Each row is a point. The points of each table are mixes of a few directions, plus a little noise. How many directions does each table use, and how many do they share? Where both have some left over, give the other angles between the two spaces (their principal angles), to ten degrees, smallest first.
(in the rows, 128 means zero)

First, 4 rows:
[132 149]
[120 83]
[119 64]
[144 216]
Second (6 x 2):
[83 165]
[129 126]
[193 74]
[189 77]
[91 159]
[82 166]
Directions: first 1, second 1, shared 0; angles 60

First (6 x 6):
[110 95 147 96 85 132]
[146 156 139 150 118 130]
[168 161 96 186 131 75]
[127 85 124 79 170 165]
[154 173 124 175 134 116]
[63 98 134 82 132 149]
Second (6 x 6):
[126 94 118 147 197 128]
[249 126 113 166 132 104]
[68 148 142 116 111 140]
[84 147 125 129 138 131]
[130 129 160 108 71 145]
[112 122 109 98 118 121]
Directions: first 4, second 4, shared 3; angles 60

First, 7 rows:
[173 120 70 81 39 159 50 152 146]
[110 130 168 150 172 103 188 102 127]
[188 101 170 103 90 100 241 54 191]
[75 142 171 179 217 105 175 124 99]
[140 132 80 104 83 153 52 161 124]
[116 135 117 128 135 137 100 145 116]
[90 141 120 150 157 137 92 163 96]
Second, 9 rows:
[184 160 109 165 143 121 121 165 137]
[241 168 145 157 158 124 127 162 128]
[178 142 142 127 147 141 102 155 106]
[116 83 147 104 130 105 150 113 130]
[193 162 187 98 124 183 120 97 93]
[197 201 147 145 123 173 135 112 125]
[7 90 71 135 105 99 137 125 154]
[19 67 71 146 110 56 179 122 186]
[18 80 129 77 109 153 83 112 89]
Directions: first 2, second 4, shared 1; angles 80

First, 10 rows:
[142 171 157 106 100 119 146 140 118 118 121 93]
[177 13 122 121 165 136 49 81 119 157 200 170]
[118 113 119 119 128 143 102 115 128 146 120 92]
[153 163 171 92 105 108 144 121 126 99 118 141]
[96 97 103 123 144 148 94 95 146 136 95 132]
[116 169 115 163 117 129 169 180 115 139 138 82]
[132 159 116 182 127 116 182 195 110 133 170 121]
[91 139 101 148 133 140 138 138 138 134 101 117]
[160 162 178 94 117 92 161 116 136 73 119 210]
[95 94 96 131 146 151 95 101 144 144 101 123]
Second, 8 rows:
[98 136 103 145 129 145 133 143 131 145 113 86]
[92 155 109 143 122 139 142 144 135 135 98 84]
[132 218 185 81 92 93 186 121 144 61 66 177]
[122 114 114 139 134 135 118 132 125 142 135 115]
[169 7 98 155 172 146 53 113 108 182 224 133]
[138 120 135 122 130 123 122 121 128 126 139 139]
[113 161 136 119 116 124 149 130 133 113 102 126]
[153 114 145 115 130 117 121 116 123 118 148 161]
Directions: first 4, second 2, shared 2

First, 8 rows:
[41 164 161 93 138 149 141 126 179 139 249 178 90 133 85 63 173 191]
[145 121 121 136 127 125 124 128 117 125 104 119 135 128 135 142 119 115]
[87 144 143 112 134 138 134 128 152 133 183 153 111 130 109 96 147 157]
[130 128 128 129 127 128 127 127 127 128 127 127 127 127 128 131 127 128]
[189 104 107 153 120 114 121 128 92 121 45 93 154 124 156 172 97 85]
[145 121 122 137 125 124 125 128 117 127 103 117 136 128 137 141 118 115]
[170 112 111 146 123 118 122 128 103 122 70 104 146 126 147 158 107 97]
[118 133 132 125 128 130 130 128 134 130 144 133 123 129 124 120 133 135]
Second (9 x 18):
[113 96 151 121 120 120 140 127 121 117 122 128 138 112 129 100 106 132]
[93 130 125 123 98 105 143 127 131 104 98 103 108 122 134 168 132 128]
[121 95 159 127 117 110 141 129 129 139 140 129 150 108 143 102 91 127]
[169 198 88 156 176 161 122 67 123 70 168 150 154 94 106 169 193 100]
[108 117 136 112 106 127 147 141 117 126 109 118 110 135 120 140 126 136]
[114 134 106 132 129 149 155 134 122 105 127 123 135 113 106 126 130 139]
[149 158 65 160 152 126 65 176 185 198 127 116 117 185 156 110 118 148]
[155 115 192 91 103 119 139 140 99 197 150 144 110 161 137 155 121 114]
[131 111 131 129 152 135 100 110 126 98 112 142 131 123 121 83 136 129]
Directions: first 1, second 6, shared 0; angles 70
